Rows are points. A path goes straight from each point to the next, and from the last back to the first. The post is the endless flat space through its rows: a point in 2 columns, a line in 3, a plane in 4, and so on, so that a path can go around it. Count how often the path circles the post. Going back the other way cancels.

Post (1 x 2):
[[-7  1]]
Path (27 x 2):
[[-21 -31]
 [  6 -14]
 [ 38   7]
 [ -5  50]
 [-50  38]
 [-57 -15]
 [  8 -52]
 [ 53 -23]
 [ 37  44]
 [-27  47]
 [-42  17]
 [-33 -16]
 [ 21 -43]
 [ 35  -4]
 [ 13  21]
 [-33  47]
 [  6  62]
 [ 12   4]
 [  3 -26]
 [-34 -49]
 [-58   6]
 [-41  45]
 [ 22  48]
 [ 20  -8]
 [ 16 -46]
 [-31 -14]
 [-59 -14]]
Times around: 1

Post (3 x 4):
[[-30  35  -7  33]
 [ -6 -28  22 -41]
 [  2   2 -27  17]]
Path (31 x 4):
[[ 19  34  -1  64]
 [ -6  66  17   9]
 [ 25  32  -3 -30]
 [-15  20 -29  -4]
 [-46 -16 -17   0]
 [ 14 -20 -62  60]
 [-11 -20  25 -14]
 [ 17   5  10 -13]
 [-47  42  50 -34]
 [-22 -13   6 -55]
 [-42   5 -31  35]
 [-21 -44 -55  33]
 [ 51 -63 -46   5]
 [  8  29 -19  43]
 [-14  47  -8  14]
 [-28  58 -63  18]
 [ -2  68 -70  67]
 [  1  11  31 -19]
 [  4 -10  -8  45]
 [-50   1  23  14]
 [-29 -14  18 -12]
 [ 21 -65 -25  32]
 [-10  32  15  29]
 [-27  31  29  -9]
 [-68  92  32  25]
 [ 24  63 -20  39]
 [ 12  18 -30 -24]
 [-17 -47 -10 -63]
 [-22  -4 -32 -15]
 [-26  21 -31  52]
 [-11 -25  12  41]]
Times around: 3

Post (7 x 8):
[[ 28  37  10  12   0 -12  35  10]
 [ 30  59 -16 -60 -17  -6  55  53]
 [-12   0 -13   4  17 -19 -10  27]
 [-28 -27 -19  33  33  32 -13 -35]
 [-38  30  18  30  17   3 -11 -26]
 [-20 -62   4 -11  -7   9  -6 -35]
 [ 15  18 -21   6 -25  12 -22  -6]]
Path (30 x 8):
[[-12 -22 -63  61  76  -6 -64  -3]
 [-39 -11 -19  11   0   0  -9 -27]
 [ 10 -25  -4  -5 -57  10  65 -26]
 [ 28 -27  80  31 -50  21  38 -37]
 [ 52   7  10   2 -21  48  34 -40]
 [ 26 -26  75   4 -49 -58   8 -45]
 [ 30 -22 -33   0   1 -16  14   2]
 [ 16  21 -67  -4 -22  21  15   6]
 [-45 -30  -2   4 -42  44   5 -39]
 [  6  34  32 -52 -35  59  29  -4]
 [ 32  19  14  11 -51   6  -3   1]
 [  3  57 -14  81  25 -16  56  25]
 [ 11   6 -80   2 -20  55 -10 -19]
 [ 24  81   5  53  -9 -22  -2  33]
 [-16  -8 -26  29  19  86  -9   6]
 [-22  39  36  37  15   8 -49 -15]
 [ 13 -11   8  17  39 -45   0   0]
 [ -7  -1   6   0  -6 -69  28 -16]
 [-16  -7 -64 -50   6  22  41  30]
 [-11  52  11   4 -27  51  38  13]
 [ 44 112  49   3 -33  -7  16  33]
 [ 21  -2  37  -4  -8 -30 -31 -13]
 [-22  13  11 -21  34 -71  20  36]
 [-18 -21   4  -3  15  -3  36 -29]
 [ 20  74 -33 -25  -7  -2  33  66]
 [ 39   0  18  28  -7  29  60 -16]
 [ 14  18 -70  71  61 113 -80  -7]
 [ 30   2   0 -18   5  23  21  32]
 [ -8 -29  29  -6   4  12  18 -19]
 [  8 -67  60  33  26 -18   2 -44]]
Times around: 4

Post (10 x 11):
[[ 10  43  25 -21 -20 -19 -19 -28 -41 -23  -3]
 [-21 -17 -14 -14 -34  71 -40 -46   4  45   8]
 [ 18  -6 -17  20 -18  37  48 -13 -48 -36  56]
 [  9  24   4  21  -1  -9  19  46 -21 -20 -21]
 [-15  21 -14 -34  72   4   6   0  -6 -47   9]
 [  2  -2  16  20  61 -21 -20 -23 -32   9 -10]
 [  1 -19  25  20  -8  -2 -10  17   6  -6   7]
 [-48 -38  12  55  -1 -21  -4   4 -12  59  12]
 [-19 -30 -39  -2  34  11 -35  18   3 -46  -5]
 [-10 -49  -3 -10  38  -9  -9  31 -23 -19 -25]]
Path (26 x 11):
[[ -41   30   17    5   35   12   -4  -26   -5   32  -15]
 [ -27  -47   -7   32   23  -21  -36  -13  -66  -10   27]
 [ -10  -21    6  -28    4   18  -17  -24  -64   26   21]
 [ -42    6  -33    1   38  111   15    1   30   24   42]
 [  10   -7   34  -22   68   11  -30  -57  -23   24  -44]
 [   5   57   20  -52  -24  -18  -49   30   62  -89  -21]
 [   6  -64  -68  -27  -15   11  -21   10  -62  -23   13]
 [ -39    9    0  -13  -19    3  -17  -28  -55   -6   81]
 [  22   20    0   21  -16   26  -24  -45  -42  -28   19]
 [ -64   51   39  -73   83   32   17   23   79   40  -51]
 [   7    7    6   50  -18   25    9  -43   33   43   49]
 [  48    9  -18   11   23   26  -19   10   -5  -33    5]
 [ -19  -52   -9   -9   -3  -46  -73   44  -57  -47   -1]
 [  10    5    6    4   45   34   21   -8  -12  -51   21]
 [   5 -104   38  -28   -2    0  -18  -12  -44  -16  -64]
 [   0  -55   22  -58   50  -27  -39   -4   10  -59    0]
 [  37  -47   19   38   70  -36  -33   39    0   51  -60]
 [  -8  -46   16  -21   62   29   10    4    5   23  -53]
 [ -30  -67  -22   -6   31    8    2    4   13  -47   14]
 [  -4   13   -3   18   -3  -34   33  -15  -20   19    7]
 [  91  -24    9   26   -4   34   31  -10  -77  -49   68]
 [ -48   99   22   -6   15  -49   -5   37   21  -39    5]
 [ -40  -18  -24   13  -14   -4    6  -36  -58  -32   40]
 [  16    0  -13   -3   13   15   -8  -25  -12  -16  -24]
 [ -12    8  -20   21  -20  -29  -53   -4   15  -42   16]
 [ -12    6  -40   -9  -37   11  -32  -80  -16 -104   32]]
Times around: 3
